Each row of a before or after table is a point. The points were changed in one or more steps. Then noise was added and the rows were shuffled. The steps act on columns, c1 being the first. What was done? A step turns or swaps two columns, mirrors them in a line or flattens them onto one, adds a multiple of one to another, or multiplies or shifts one. Angles are multiples of 10 degrees, from the lower column toward the higher: turns from -170 to 170, lines from 10 to 170 but not 90. Use the fewest steps. Two steps may share a column if one is a turn and the other turns, adds or multiplies; they go together, in the order done. Otherwise the lowest column goes first.

Before (9 x 2)
[[ 0.04  0.06]
 [-0.16  0.13]
 [ 0.04  0.34]
 [-0.65 -0.19]
 [-0.02 -0.88]
 [-0.50  0.53]
 [-0.08  0.56]
 [-0.44 -0.22]
 [-0.29 -0.90]]
After (9 x 2)
[[ 0.10  0.52]
 [ 0.05  0.09]
 [-0.27 -0.87]
 [ 0.18  0.37]
 [-0.51 -0.94]
 [-0.48 -0.23]
 [-0.35  0.58]
 [-0.69 -0.19]
 [-0.13  0.13]]
Steps: add 0.3 times c2 to c1

Before (14 x 8)
[[-0.44 -0.54  0.01  0.04 -0.02 -0.21  0.19  0.03]
 [ 0.25 -0.25  0.33  0.80  0.48  0.53  0.11  0.20]
 [ 0.29  0.20  0.02  1.34 -0.46 -0.10 -0.12 -0.04]
 [-0.41  0.11  0.44  1.04  0.34 -0.56  0.04  0.08]
 [-0.42  0.06  0.31 -0.26 -1.36  0.84  0.41 -0.93]
 [-0.05 -0.37 -0.30 -0.16  0.20 -0.47 -0.13  0.03]
 [-0.22 -0.19  0.15 -0.25  0.08 -0.31  0.10  0.19]
 [ 1.23 -0.28  0.35  0.46 -1.13 -0.40 -0.07  0.09]
 [-0.20 -0.02  0.06 -0.30  0.29 -0.22  0.26  0.22]
 [-0.49  0.14 -0.19 -0.08  0.21 -0.08  0.06  0.24]
 [-0.23  0.16  0.28 -0.12  0.48 -0.41 -0.08 -0.27]
 [-0.14  0.15  0.36  0.07 -0.04 -0.49  0.06  0.05]
 [-0.21  0.13 -0.04 -0.10  0.44 -0.20  1.17 -0.19]
 [ 0.66  0.11  0.45 -0.27 -0.82 -0.43  0.46  0.30]]
After (14 x 8)
[[-0.02 -0.24 -0.27 -0.16  0.21 -0.48  0.33 -0.45]
 [-0.43  0.11 -0.02 -0.01 -0.04 -0.25  0.55 -0.48]
 [ 0.69  0.46  0.49 -0.28 -0.86 -0.47  0.00 -0.26]
 [-0.17  0.05  0.33  0.07 -0.02 -0.52 -0.17 -0.47]
 [ 1.25 -0.11  0.38  0.44 -1.13 -0.40  0.30 -0.39]
 [ 0.28  0.13  0.32  0.78  0.51  0.57  0.24 -0.33]
 [-0.46  0.06  0.46  1.02  0.30 -0.58 -0.12 -0.44]
 [-0.24  1.18 -0.02 -0.13  0.49 -0.19  0.07 -0.66]
 [-0.20  0.05  0.13 -0.26  0.10 -0.27  0.24 -0.28]
 [-0.40  0.42  0.29 -0.25 -1.33  0.86  0.02 -1.39]
 [ 0.32 -0.08  0.06  1.36 -0.46 -0.07 -0.19 -0.54]
 [-0.50  0.10 -0.15 -0.02  0.25 -0.03 -0.14 -0.31]
 [-0.22  0.00  0.28 -0.11  0.43 -0.42 -0.16 -0.75]
 [-0.24  0.27  0.05 -0.30  0.30 -0.22  0.06 -0.31]]
Steps: turn c2 and c7 by -80 degrees; shift c8 by -0.50

Before (10 x 12)
[[ 0.17 -0.66 -0.30 -0.18 -0.01 -0.01  0.30  0.09  0.62  0.35 -0.86  0.08]
 [-0.11 -0.07  0.25  0.01 -0.01 -0.47  0.30  0.04 -0.28 -0.10 -0.11 -0.28]
 [-0.27  0.72 -0.88 -0.26 -0.60  0.27  0.64  0.59  0.37  0.17 -0.34 -0.18]
 [-0.35  0.36  0.52 -0.06  0.05  0.81  0.16 -0.28  0.39 -0.23 -0.06  1.22]
 [ 0.12 -0.35 -0.31  0.19  0.58 -0.40  0.18  0.43 -0.62 -0.77 -0.70  0.77]
 [ 0.10  0.27 -0.22  0.34 -0.56 -0.33 -0.17  1.07  0.38 -0.26 -0.44 -0.52]
 [ 0.33  0.43 -0.27  0.32  0.12 -0.22 -0.20 -0.07 -0.53  0.00 -0.13  0.48]
 [ 1.27  0.35 -0.58 -0.20  0.18  0.30  0.14  0.74  0.25  0.61 -0.07  0.12]
 [-0.08 -0.03  0.16 -0.10 -0.18  0.66 -0.17 -0.13 -0.23  0.06  0.28  0.48]
 [-0.66  0.62 -0.23 -0.59 -0.42 -0.47  0.07  0.29 -0.50 -0.47 -0.67 -0.15]]
After (10 x 12)
[[ 0.21 -0.07 -0.21 -0.29 -0.57 -0.42  0.20  0.55 -0.62 -0.43 -0.93  0.76]
 [ 0.06  0.33 -0.26  0.46 -0.13 -0.21 -0.18  0.04 -0.59  0.27 -0.16  0.46]
 [-0.06 -0.58 -0.32 -0.44 -0.02  0.02  0.30  0.11  0.61  0.38 -1.13  0.14]
 [ 0.05 -0.06  0.25 -0.03  0.07 -0.43  0.32  0.05 -0.30 -0.09 -0.18 -0.35]
 [-0.10  0.95 -0.90 -0.29  0.59  0.26  0.62 -0.07  0.34 -0.10 -0.45 -0.22]
 [ 0.09  0.78 -0.24 -0.37  0.53 -0.34 -0.14  0.81  0.36 -0.11 -0.50 -0.51]
 [ 0.14  0.67 -0.61 -0.45 -0.17  0.31  0.09  0.17  0.24  1.37 -0.08  0.14]
 [-0.03 -0.09  0.18  0.01  0.15  0.69 -0.17 -0.12 -0.19  0.00  0.37  0.44]
 [-0.04  0.22  0.56  0.26 -0.06  0.81  0.18 -0.33  0.34 -0.36 -0.05  1.20]
 [ 0.01  0.66 -0.27 -0.31  0.42 -0.46  0.07 -0.46 -0.48 -0.74 -0.89 -0.20]]
Steps: turn c1 and c10 by 50 degrees; multiply c1 by 0.4; turn c2 and c8 by -30 degrees; turn c4 and c8 by 50 degrees; multiply c5 by -1; multiply c11 by 1.3

Before (8 x 24)
[[-0.45  0.35  0.01 -0.42  0.46  0.52  0.00  1.20 -0.29 -0.03 -0.53  0.44
  -0.40 -0.16 -0.31 -0.29 -0.06  0.33  0.56  0.06 -0.77  0.74  0.32 -0.39]
 [-0.67 -0.16  0.53 -0.03 -0.71  0.74 -0.38 -0.06 -0.13  0.55 -0.01 -0.38
   0.50 -0.55  0.75  0.24 -0.22 -0.41 -0.80  0.04  0.09 -0.46 -0.54  0.25]
 [ 0.07  0.09 -0.40  0.67  0.20 -0.28  0.10 -0.10  0.40 -0.67  0.46 -0.08
  -0.45 -0.18  0.54  0.41  0.65 -0.11  0.36 -0.46 -0.40 -0.14  0.18  0.18]
 [ 0.42  0.11  0.65  0.64 -0.57 -0.35  0.23 -0.04 -0.38 -0.54 -0.79  0.11
   0.03 -0.16  0.02 -0.02 -0.10  0.47 -0.58  0.04  0.23 -0.06 -0.05  0.67]
 [ 0.06 -0.58  0.22  0.05  0.19  0.72  0.36  0.31 -0.33  0.10  0.37  0.25
  -0.39 -0.25  0.82 -0.30 -0.36 -0.55 -0.11 -0.87 -0.78 -0.48 -0.66 -0.67]
 [-0.25 -0.48 -0.32 -0.35 -0.48  0.77  0.00 -0.07  0.68  0.30 -0.65  0.31
   0.46 -0.13 -0.49 -0.29  0.71 -0.06 -0.10 -0.75 -0.22  0.61 -0.49  0.19]
 [ 0.11  0.68  0.08 -0.42 -0.18 -0.44 -0.40  0.18  0.33  0.48  0.20 -0.35
   0.31 -0.89 -0.52 -0.34 -0.18 -0.08  0.05  0.21  0.24 -0.38  0.15 -0.05]
 [ 0.48  0.21  0.25  0.00 -0.73  0.01  0.22  0.20 -0.27  0.54  0.26 -0.18
  -0.58 -0.06  0.10  0.43 -0.09 -0.62 -0.44 -0.54 -0.19  0.21 -0.75  0.59]]
After (8 x 24)
[[ 0.41  0.12  0.68 -0.60 -0.58 -0.35  0.23 -0.04 -0.37 -0.53 -0.78  0.10
   0.03  0.26  0.03 -0.01 -0.07  0.48 -0.58  0.03  0.24 -0.04 -0.05  0.67]
 [ 0.10  0.66  0.08  0.57 -0.18 -0.47 -0.40  0.16  0.34  0.48  0.20 -0.34
   0.31  0.81 -0.51 -0.35 -0.18 -0.08  0.06  0.23  0.24 -0.39  0.16 -0.04]
 [ 0.06 -0.57  0.20 -0.01  0.18  0.73  0.35  0.32 -0.33  0.11  0.36  0.25
  -0.38  0.25  0.83 -0.30 -0.37 -0.55 -0.12 -0.87 -0.79 -0.48 -0.68 -0.64]
 [-0.46  0.34  0.01  0.44  0.46  0.52  0.00  1.21 -0.29 -0.02 -0.54  0.45
  -0.41  0.07 -0.31 -0.30 -0.06  0.33  0.55  0.05 -0.79  0.73  0.31 -0.38]
 [ 0.49  0.20  0.26  0.02 -0.72 -0.01  0.21  0.21 -0.29  0.53  0.25 -0.19
  -0.57  0.05  0.09  0.43 -0.09 -0.62 -0.45 -0.54 -0.18  0.22 -0.75  0.58]
 [-0.25 -0.47 -0.31  0.38 -0.49  0.76  0.00 -0.06  0.67  0.31 -0.65  0.29
   0.46  0.07 -0.49 -0.30  0.72 -0.05 -0.11 -0.75 -0.24  0.59 -0.50  0.21]
 [ 0.08  0.09 -0.41 -0.63  0.21 -0.27  0.10 -0.07  0.39 -0.68  0.47 -0.08
  -0.46  0.29  0.53  0.40  0.64 -0.11  0.37 -0.48 -0.38 -0.14  0.17  0.17]
 [-0.67 -0.15  0.52  0.13 -0.71  0.76 -0.37 -0.06 -0.14  0.56 -0.01 -0.40
   0.51  0.53  0.73  0.23 -0.22 -0.40 -0.80  0.04  0.07 -0.45 -0.52  0.24]]
Steps: turn c4 and c14 by 170 degrees
